Rows are points. Each table stands for the endless flat space through its points: a line for two points, a plane for three, and so on. Write the one point that lies in both, or say that there is none.
(in the rows, 128 means zero)

First:
[[102 145 153]
 [126 163  99]]
Second (2 x 3):
[[105 142 135]
 [108 146 132]]
They share: [114 154 126]

First:
[[139 148 141 109 177 154]
 [148 145 145 113 186 159]]
Second, 2 rows:
[[122 159 109  94 184 155]
 [116 151 125  98 170 143]]
They share: no point

First, 4 rows:
[[ 95 100  90 137 125 151 120 119]
 [ 78  68 111  89  99 141 106  74]
 [119  80  96 119  79 139 138  99]
 [112 100  91 139  97 141 130 110]]
Second (4 x 8):
[[132 108  72 101 100 129 127  76]
 [ 67  71 108 170 140 173 119 142]
 [133 116  72  92  91 124 123  74]
 [ 73  91 109 132 115 156 114 136]]
They share: [ 97  92  93 128 116 149 122 112]

First (4 x 9):
[[101 114 148 141 151 173 128  94 100]
 [ 85 129 141 125 155 158 149 126  83]
 [ 99 124 149 140 157 167 130 111  91]
 [ 75 111 138  84 137 156 187 103 110]]
Second:
[[139  94 176  57 169 162 178 106  98]
 [153  82 182  41 151 152 166 102 112]
 [ 60 174 135 173 153 152 132 121 106]
 [ 92 132 179 141 171 161 127 157  88]
 [137 106 158  65 125 132 148  80 130]]
They share: [102 130 161 113 160 158 151 120 103]

First (5 x 12):
[[142 139 116 153 120 150 160 102 153  89 142 128]
 [163 132  73 150 144 162  98  80  81 163 137 127]
 [161 164 128 130  90 157 109  96 105 159 121 130]
 [167 170 127 148  98 164  86 109  88 173 105 146]
 [190 149 171 143  66 131 157 116 159 117 104 169]]
Second, 3 rows:
[[127 189 147 179 102 167 134 115 136 134 155 153]
 [132 182 149 174  99 162 135 117 141 132 147 146]
 [144 174 121 170 119 174 123 121 113 100 115 174]]
They share: [148 164 139 162 103 158 131 123 137 112 115 146]

First, 4 rows:
[[173 163  98  83 140 123  97 148 102 125 108 203 160  92]
 [213 143  78  88 110  63 157 183 117 145 173 143 100  57]
 [146 128 107  99 104 120 137 145 146 108 135 167 125 124]
 [159 133 141 135 173 102 162 177 145  81 137 116 135 106]]
Second:
[[167 149  75  93 128  95 156 140 134 140 139 192 128 139]
 [155 139  98 111 121  94 124 171 159 119 130 151 117 102]
 [154 132 138 123 155 128 111 158 129  95 125 135 136  72]
 [188 142 113 117 166 115 142 141 102  98 142 160 123 123]]
They share: no point

First:
[[ 95 141 134 138 184 146  64 108 148  77 109 146  93 146 125 140 104 115]
 [ 68 177 188 147 200 139  72 119 143  69 128 180 128 155 115 141 152  61]
 [144 101 106 113 114 194 137  61 159 131 152  83 142 132 173  77  89 124]
 [100 141 162 123 182 164 101  87 169  95 150 137 138 158 137 127 125  94]
 [ 90 148 156 127 201 163  99  96 178  91 153 127 132 161 108 143  98 115]]
Second (7 x 18):
[[117 128 170 106 178 146 119  55 168  67 160 164 110 135 127  90 140  69]
 [104 148 122 131 130 166  98 133 118 128  83 121 173 118 147 119 141 102]
 [ 96 145 140 133 141 144  91 139 132 155 121  90 136 174 142 130  83 113]
 [118 137 139 137 136 171 113 107 144 112  73 152 154  90 139  92 159  93]
 [121 119 176 167 166 190 105  94 192 114 118 122  89 111 143 117 131  89]
 [113 116 136 177 207 198  31  80 218  99 147 136  85 138 135 117 121 117]
 [123 131  88 110 159 176  61 109 134  98  95 146 194  68 123  98 212  85]]
They share: [104 139 148 130 164 162  96  92 152  95 135 137 128 146 143 116 122  94]

First (4 x 24):
[[136 177 100 123 101 106 163 136 159 122 100 110 100 138  88  76 125 132
  185 176 189 104 118 132]
 [146 141 132 121 138  97 164 167 142  99  96 114 107 100 117 119 149 123
  156 166 156 116 147 113]
 [160 153 124 119 137 104 161 146 145 114 108 114  96 118 100 118 139 116
  139 168 159  96 154 148]
 [152 153 132 137 129  87 172 175 162  80 112 128  96  96  96 119 168 130
  160 180 144 124 150  94]]
Second (6 x 24):
[[164 153  91 107 123 126 151 146 128 102 112  89  95 102 166 106 107 113
  121 181 180 128 169 112]
 [152 143  90 109 123 124 170 164 139 110 121 106  87 103 168  99 119 129
  125 172 165 116 167 148]
 [119 125 134 119 146  94 195 186 155 123 105 140  97 113 116 105 166 145
  161 143 138  79 134 193]
 [140 131 140 108 132 103 172 177 144 122  95 132 111 106 112 117 144 143
  164 145 131  96 137 167]
 [151 136  72 139 126 126 189 183 162 129 129 121  69  73 168 118 117 125
  127 156 186 134 183 131]
 [151 154 105  92 127 119 154 142 122  93 112  92 101 125 162  89 122 123
  122 184 161 102 151 146]]
They share: [146 140 129 114 140 103 160 158 135 111  92 108 109 107 121 117 138 119
 152 161 163 108 146 129]

First (6 x 24):
[[ 98 138 157 109 146 137  99 156 155  89 130 155 118 166 118  93 113 100
  132 186 116 131  93 163]
 [ 90 119 152  98 185  77  92 135 149 161 183  96  91 166  91 126 157  91
  156 163 126 117 142 134]
 [ 79 158 149 153 133 181 140 172 171  71 118 156 127 158 166  93  74  75
  101 148  88 154  53 157]
 [ 97 162 152 127 177  94  92 165 157  99 196 135  85 134 130 148  74 118
  144 124 148 147  64 135]
 [ 76 136 148 109 146 186 135 163 185  99  84 122 154 132 166  88 121  87
  107 162  88 150 118 187]
 [100 137 152 126 174  50  71 138 127 132 232 142  61 185  82 136 105 109
  165 152 152 125  81 102]]
Second, 6 rows:
[[ 86 123 128 101 138 146  77 158  91  98 168 117 138 168  77  83  92 100
  121 181 142 145 136 185]
 [ 83 134 129 133 161  85 111 167 170 154 169 151  79 170 105 166 104 134
  121 142  82  99  76 143]
 [116 157 143 137 162 109  75 140 169 123 128 117 100 155 120 118 124 121
  146 138 136 118  97 138]
 [ 82 121 160  77 136 152  75 128  99  54 173 122 137 148 102  45  99  72
  140 206 154 175 138 174]
 [131 174 167 154 166 122  69 107 171  93 104 108  99 161 131  93 113 119
  170 139 155 124 103 127]
 [ 68 122 160 100 160 112 101 138 140  81 187 158  97 160 120  98  82  96
  132 199 113 147  91 154]]
They share: no point

First (6 x 24):
[[181 118 128 102 112 176 114 119 153 116 122  78 148 188  91 125 146 129
  103 127 129 115 107  81]
 [175  87 156  75  95 202 189  81 142 152 129  82 150 150 103  92 104 116
   53 121  86  90  83 106]
 [125 128 142 148  78 120 153 108 147  69 155 125 146  74 190  74 117  79
  124 128  66  92 125 130]
 [211 188 138 100 144 182 112 111 119  80  92  58 126 148 163  81 174 135
  129 125 113  89 155 107]
 [143  95 146 126  90 148 164 115 141 111 139 105 154 125 133  97 116  95
   94 142  80 107  98 112]
 [166 133 141  87  80 185 160  56 174 101 146 101 141 112 162  74  99 102
   73  91  82  75 119 109]]
Second:
[[138 136 129  91 101 183 187 118 138 120 140  88 157 106 166 104 117 113
   88 107  90  95 109  82]
 [157 137 151  92  80 150 166  85 160  97 145  80 158 112 160  93 114  90
   99 124 104  96 100  95]
 [186 130 171 109  77 129 133  64 168  84 134  88 151 130 136  80 123  83
  112 137 102 101 103 124]]
They share: no point

First:
[[167 114 134 125 120  88 115 129 109  64 153 158 124 165 128 172 152  81
  127 116 134 108 119 145]
 [165  87 135 117 132  65 105 158  78 129 123 178 107 157  74 136 134  73
  116 118 113 145 173 178]
 [132 136 132 117  87 100 175 149 104 132 147 132 120 146 128 145 119  80
  127  79 111 123 185 180]
 [110 128 152  94 122  92 122 132  97 102 175 138 149 187 133 132 123 111
  141  95 142 125 128 172]
 [127  56 130 131 136 122 145  97 105 120 123 176 188 149  74 124 178  69
   61 176 142 124 165 163]
 [143  62  97 127 125 120 167  91 121  91 112 165 150 122  84 155 171  70
   75 166 152 117 165 125]]
Second (2 x 24):
[[139 112 120  98 120  82 140 111 108  85 167 149 120 142 101 168 141 105
  113  91 157 123 142 154]
 [136 112 120  98 111 106 131 138 102 106 140 155 129 160 119 144 129  96
  122 109 130 132 151 154]]
They share: no point

First (5 x 24):
[[100 146 150  76 163 143 179 128 141  92 154 141 179 127 124 145 183 159
  150 113  95 192  88 138]
 [116 132 175 130 192 111 180 161 122 144  90 144 145 161 148 115 102 151
  145  94  65 148 131 155]
 [ 96 124 188 133 193 103 169 161  91 164  80 117 116 150 178 106  84 160
  136 119  98 120 136 170]
 [ 75 139 182  74 168 154 165 112 114 116 135 144 149 115 171 154 126 163
  115 132 112 138 125 128]
 [107 159 142  85 148 153 144 107 169  80 148 171 178 129 121 157 138 153
  163 103  86 171 124 150]]
Second:
[[115 146 184 105 171 114 180 131 136  78  63 183 124 120 170 142 102 116
  193 132  89 165 119 192]
 [ 51 172  88  61 142 159 147  86 129 113 151 138 132 165 121 143 100 194
  101 139 114 101 144 197]
 [ 92 135 138  89 111 151 129 124 112 155 160 129 171 136 156 130 132 186
  119  96 138 133 119 137]
 [ 94 173 140 105 154 126 152 105 143  96  96 172 105 139 141 133 132 162
  153 133  97 135 154 186]
 [125 123 179  93 123 123 143 139 118 153 150 119 190 121 176 120 118 168
  158 101 145 162  85 116]
 [ 72 146 138  98 128 162 135 131 115 135 138 168 149 146 161 154 134 172
  128 117  99 139 143 172]
 [ 92 149 203 148 156 145 140 173 127 118  89 232 129 135 201 176 164 134
  193 140  41 194 161 180]]
They share: [ 93 145 161  97 161 136 148 122 131 112 127 141 148 128 151 139 120 160
 150 121 107 146 126 161]

First:
[[151 103  95  87 196  89 106 171 148  79  90 100  73 127 107 145 171 158
  151 124 106 195 105 196]
 [143  99 167 165 106 105 122 113 136 141 140 152 117 141  41 101 165 160
  129 104 178  95 191 136]
 [115 128 119 154 147 114 113 111 111 119 106  99 112 110 114 132 121 167
  140 120 168 152 167 148]
 [155  98 154 133 148 116 136 143 137 138 139 129  77 139  67 126 161 137
  162 112 140 123 172 153]
 [116 131 105 142 178 124 124 124  96 119 104  70  84 106 144 154  98 153
  166 122 146 178 160 158]]
Second (5 x 24):
[[117 112 121 140 143  98 104 124 123  99 112 120  79 137  82 115 140 168
  144  99 151 155 164 156]
 [123 133 153 107 127 122 108 114 150  83  98 149  51 141  80 100 163 153
  174  75 141 161 133  98]
 [142  90 135 147 126 106 131 141 127  82  76 101  62 127 119 138 146 172
  131 106 143 168 169 119]
 [136  84 130 149 134 106 143 151 124  71  64  97  72 126 134 154 144 156
  129 117 138 179 171 120]
 [174  94 134 148 121  92  98 128 129 139 124  83  65 115  91 119 138 236
  118  98 161 115 178 157]]
They share: no point
